Every row gives one point. Examples show where two turns around zero, p and q, send a point. Write where each new point lands after one turn and then the other. Backwards means that the second turn is done in reverse. Each puzzle has new turns, and all numbers are rounded.
(in the rows, 128 means zero)

Turn p:
[ 91 120 160] => [ 96  92 140]
[ 93 119  93] => [ 98 135  88]
[115 146 133] => [110 134 140]
[179 114 128] => [181 131 130]
[199 138 127] => [192 154 148]
[ 92 130 127] => [ 93 121 121]
Turn q:
[ 86  84 155] => [ 91 102 177]
[101 145 110] => [ 98 138 109]
[137 123 102] => [132 112 105]
[185 128 157] => [189 135 145]
[ 99 167 141] => [102 171 128]
[160 120 103] => [155 108 104]
Where do these land?
q, then p: [ 76 154 161] => [ 72 129 164]
q, then p: [125 154 108] => [117 156 115]
p, then q: [125  74 127] => [136  77 111]
p, then q backwards: [151 156 135] => [134 136 163]
q, then p: [163 101 108] => [169 118 104]

Turn p:
[145 149  91 198 104 143] => [114 126 144 180  88  73]
[ 86 115 178 109 119 139] => [128 138 164 116 143 185]
[128 143 121 107 148 136] => [119 146 103 121 136 133]
[ 95 136 112 120  75 150] => [ 96 113 136 145  85 164]
[149 134 197 112 110 119] => [181 151 154  97 115 154]
[ 92 126 147 170 146 145] => [108 147 173 153 153 125]
[187 109  90 112 160 138] => [158 117  63 145 146  99]
[134 101 106 115 141 131] => [129 105 103 136 148 129]
[136 139 110 109 149  51] => [119 108 111  58 137  89]
Turn q:
[ 68 107 125 119 169 140] => [101 106 102  69 152 132]
[171  93  43 141  90 154] => [117  50 128 202  99 141]
[137 140 118  99 155 134] => [161 117 112 111 122 139]
[123 106 155 103 160 158] => [142 109 152  77 132 133]
[127 155 140 153 122 129] => [116 160 130 135 118 142]
[140 139 157 160 108  78] => [124 180 141 162 157 114]
[130 157 158 122  92 104] => [135 175 132 141 114  95]
Where do these land?
q, then p: [112 153 113 185 103 114] => [ 71 148 157 150 117 118]
p, then q: [114 135 159 118 123 170] => [118 145 140 119  90 160]
p, then q: [124 150 146 102 168  85] => [178 123  91  99 122 115]
p, then q backwards: [108 131  76 134 134 102] => [ 82  99 109 129 106 134]
q, then p: [136  67 166  93 116 140] => [176 116 146  75 159 144]
q, then p: [149 175 103 162 132  94] => [103 156 125 174 107  88]
p, then q: [122 139  99 101  94 127] => [ 99  99 123 136 106 103]
p, then q backwards: [141 122 104 118 117 134] => [124 134  98 119 123 130]
p, then q: [146  80 187 139 165 185] => [155 150 163 130 131 219]
